Each point is reached from the start by the listed moves, each made 0, 1 or 2 times, or once backwards (-1), plus a little noise. Say if it took an odd or an even number of moves. Then give how often each move was made.
In the rows, zero is written as 128.

Moves:
(1): [117  87 125  92]
(2): [182 107 130  99]
Start: [101 132 114 132]
Points:
[ 46 152 110 161] => odd (0, -1)
[132  27 109  30] => odd (2, 1)
[ 90  88 114  95] => odd (1, 0)

Moves:
(1): [134 123 135 122 123 127]
(2): [145 115 132 140 123 129]
(3): [140 113 110 126 121 139]
(4): [117 128 132 131 120 106]
(5): [123  91 137 141 141 139]
(6): [128 116 127 126 151 137]
Start: [138 129 126 126 143 120]
Points:
[152   7 174 167 154 107] => odd (2, 2, 0, 2, 2, 1)
[200  52 137 147 113 157] => even (2, 2, 1, -1, 1, -1)
[223 112 102 120  82 145] => odd (2, 2, 2, -1, -1, -1)

Moves:
(1): [146 125 121 111 138 129 127 141 132 126 134]
(2): [134 130 111 138 152 132 132 112 126 135 132]
(3): [136 133 150 120 120 120 154 129 127 138 114]
(4): [139 117 122 144 113 137 114 153 127 116 117]
(5): [111 132 137 135 128 123 138 134 141 105 113]
(6): [117 148 124 129 134 126 120 125 115 116 132]
(7): [111 129 123 133 138 145 128 120 120 131 142]
(8): [133 136 123 126 129 126 155 123 131 136 154]
(9): [113 147 102 131 118 149 124 122 117 112 108]
(10): [111 113 116 128 135 120 119 146 115 137 118]
(11): [117 140 137 122 129 138 125 133 139 143 121]
Start: [121 113 138 129 131 142 120 133 145 130 130]
Points:
[109 167 103 158 110 164 160 128 105  63  49] => odd (0, 1, 2, 1, 1, 1, 0, 0, 2, 0, -1)
[ 92 115   7 173 168 174  86 204  98  28  47] => even (2, 2, 0, 2, 2, 1, 0, 0, 2, 2, -1)
[167 167  14 162 144 237 115 122 139 121 165] => odd (1, 2, -1, 2, -1, 0, 0, 2, 2, -1, 1)
[132  99 209  87 168  96 184 146 167 108 108] => odd (2, 0, 2, -1, 2, 0, 1, -1, -1, 0, -1)
[ 75 235 120 152 135 171 182 135 149  86  36] => odd (0, 2, 2, 1, 2, 2, -1, 1, 2, 0, 2)

Moves:
(1): [138 126 134 136 110 121 131 131 127 136 116 128 122 126 137 124 132 121
 121]
(2): [122 125 133 117 125 126 134 130 133 115 117 132 126 127 132 125 128 132
 123]
(3): [119 131 111 128 126 131 124 148 127 131 129 128 119 123 131 133 123 114
 121]
(4): [136 128 121 122 119 148 120 125 124 137 125 136 135 139 131 128 136 122
 116]
(5): [117 131 133 132 125 138 125 136 123 134 129 137 125 111 123 131 146 132
 144]
(6): [116 143 131 119 124 126 132 135 131 128 125 121 140 123 116 112 126 137
 128]
(7): [132 125 119 125 128 121 135 135 128 122 137 137 126 132 134 123 124 134
 124]
(8): [131 128 116 140 121 126 118 142 130 115 123 126 117 129 122 130 135 134
 113]
(9): [155 136 128 132 123 115 134 139 137 102 120 125 142 125 124 123 122 128
 122]
(10): [134 137 127 127 131 125 131 128 126 133 124 120 123 123 127 133 128 130
 128]
(11): [133 135 129 128 122 123 121 137 131 133 130 134 120 127 124 127 138 108
 138]
(12): [119 128 127 136 136 134 137 130 142 127 130 126 129 121 136 124 135 128
 126]
(13): [120 126 118 122 135 128 130 132 129 140 124 128 124 132 136 134 139 120
 130]
(14): [126 131 140 122 131 130 133 134 124 127 140 126 125 136 133 137 131 125
 131]
(15): [123 122 132 119 117 129 124 128 132 127 131 119 125 129 127 134 128 116
 129]
(16): [124 126 131 132 127 125 135 131 127 140 126 130 122 131 117 114 133 129
 140]
(17): [144 118 125 139 121 114 124 111 121 109 125 113 125 134 128 121 119 122
 123]
(18): [127 124 126 120 136 130 118 134 129 125 126 131 124 126 130 128 136 129
 131]
Start: [135 135 112 131 126 128 131 130 124 123 133 120 136 117 121 135 134 123
 130]
Points:
[117 146 117 105 106  89  91 131 106 128 126  74 126  70  78 111 161  86
 203] => even (0, -1, 0, -1, 2, 2, 0, -1, 0, 1, 1, -1, 1, -1, 2, 0, 2, 2)
[175 134  82 164  80 117  74 221 144 145  97 152  80  84 123 157 222  62
 131] => even (2, -1, 0, 0, 1, -1, 0, 2, 1, 0, 2, 0, 1, -1, 1, 0, -1, 2)
[192 127  96 109 103  38 155 187 139  16 122 133 133 124 119  85  68  92
 116] => even (0, 2, 2, -1, -1, 0, 2, -1, 2, -1, 1, -1, -1, 0, 0, 1, 1, 1)
[135 154 117 135  95  82 205 249 140 108 116 112  91  70 146 128 164 110
 143] => even (2, 1, 2, -1, 2, 0, 2, 0, 2, 2, -1, 1, 1, 2, 1, 2, 0, 0)
[178 169  14 143 113 122 136 241 127  95 103 166 110 101 106 151 148 135
  85] => even (-1, 1, 2, 1, 1, -1, 2, 2, 2, 2, 0, -1, 1, -1, -1, 1, -1, -1)

Moves:
(1): [129 115 121 116 124 133 131 123 140 113 127 126 128 136 123 117 123 121
 131 126 122 134 125 135 124 126]
(2): [136 141 113 135 126 144 129 131 131 114 114 106 133 124 127 118 142 139
 128 121 131 135 116 118 122 123]
(3): [125 135 123 132 128 128 124 123 134 116 133 121 144 137 124 131 128 123
 121 129 128 120 124 122 121 145]
(4): [134 127 131 123 134 133 131 131 126 135 127 126 133 119 138 121 125 131
 132 126 133 134 131 126 117 120]
(5): [133 125 133 121 117 115 130 110 127 115 118 129 128 129 112 136 136 135
 133 134 128 138 131 119 126 125]
(6): [149 122 133 116 137 122 115 134 130 124 111 124 120 138 143 142 117 138
 112 115 139 137 127 128 134 127]
(7): [144 141 138 141 120 136 114 116 132 114 131 127 120 118 124 122 117 131
 126 122 111 133 120 140 127 130]
(8): [128 118 115 137 123 140 127 146 123 122 125 131 137 117 126 128 126 141
 123 119 145 121 121 123 134 138]
(9): [115 134 138 134 122 133 121 133 138 128 124 128 125 127 130 123 115 133
 124 144 142 124 137 116 131 123]
(10): [138 131 116 136 130 133 131 123 127 122 132 117 128 136 138 126 113 133
 128 118 128 141 143 122 127 120]
(11): [126 130 123 119 138 140 114 131 126 126 122 138 132 125 122 121 130 118
 134 126 137 130 118 125 124 130]
(12): [118 140 130 124 122 139 114 136 129 121 128 119 133 132 140 117 117 121
 145 122 136 132 124 135 124 121]
(13): [117 127 102 128 123 121 129 119 131 133 112 118 120 125 125 118 119 124
 128 133 138 133 125 129 121 141]
(14): [131 131 133 134 136 145 140 131 125 135 127 144 126 130 132 121 125 127
 141 135 128 121 117 135 125 128]
(15): [121 127 121 126 133 121 121 126 125 132 126 118 130 142 134 119 135 125
 134 127 124 132 120 122 122 129]
(16): [132 143 120 139 127 122 135 117 141 129 129 131 111 132 136 113 116 121
 121 133 136 118 118 124 128 130]
(17): [118 134 119 139 126 118 129 130 122 124 130 127 136 130 127 147 127 132
 134 132 126 122 123 123 136 109]
(18): [114 135 125 130 122 138 127 138 121 134 123 133 124 130 116 134 125 132
 132 126 121 133 136 136 116 124]
(19): [133 134 132 123 123 120 126 135 120 138 125 115 129 127 132 124 125 128
 139 139 123 119 121 132 129 125]
(20): [137 108 138 120 133 125 130 130 123 125 138 139 140 141 135 124 132 113
 115 140 125 136 127 129 133 133]
(21): [128 129 112 136 123 128 125 118 133 128 110 141 118 110 126 138 142 115
 123 114 134 114 126 120 118 130]
(22): [136 127 127 138 143 124 116 130 114 120 118 128 121 136 120 120 128 141
 136 126 136 115 104 153 142 118]
(23): [132 131 132 137 137 119 107 133 133 145 126 125 129 137 123 134 121 126
 134 134 138 131 136 134 114 129]
(24): [132 125 114 128 134 124 131 135 129 129 121 133 137 123 132 119 133 136
 127 138 137 127 125 128 131 130]
Start: [109 120 128 128 138 126 139 145 131 127 143 128 107 131 127 128 132 136
 143 142 145 135 116 122 116 119]
Points:
[211 145  16 177 192 172 131 141 162  79  93 109 111 167 154  91 128 133
  93  69 163 136  81 130  39 108] => odd (2, 2, 2, 2, -1, 1, 0, 0, -1, 2, 0, -1, -1, 0, 0, 2, 0, 2, 0, 1, 2, 1, 1, 1)
[121 155  74 102 160 100 152 121 108 104   7  86  19 196 111  73 133 202
 163 164 188 164  14 153 121  80] => even (0, 2, -1, 0, 2, 2, -1, -1, 0, -1, 0, 0, 2, 1, 1, 2, 0, 2, 0, 0, -1, 2, -1, 0)
[114 210 119 213  54 164  53 151 111  51  87  42 111  78  76 138 132 225
 229  96 142 153 107 133  94  16] => even (0, 2, -1, 0, 2, -1, 2, 1, 1, 1, -1, 2, -1, -1, 0, -1, 1, 1, 1, -1, 1, 1, 1, 0)
[ 59  55  79 116  77 103 195 121 133 141 104 167 142 105  54 153 199  98
 160 186 146  67 104  76  70 227] => odd (1, -1, 2, -1, 2, -1, -1, 2, 0, -1, -1, -1, 1, 2, 1, -1, -1, 0, 2, 0, 2, -1, 0, 0)
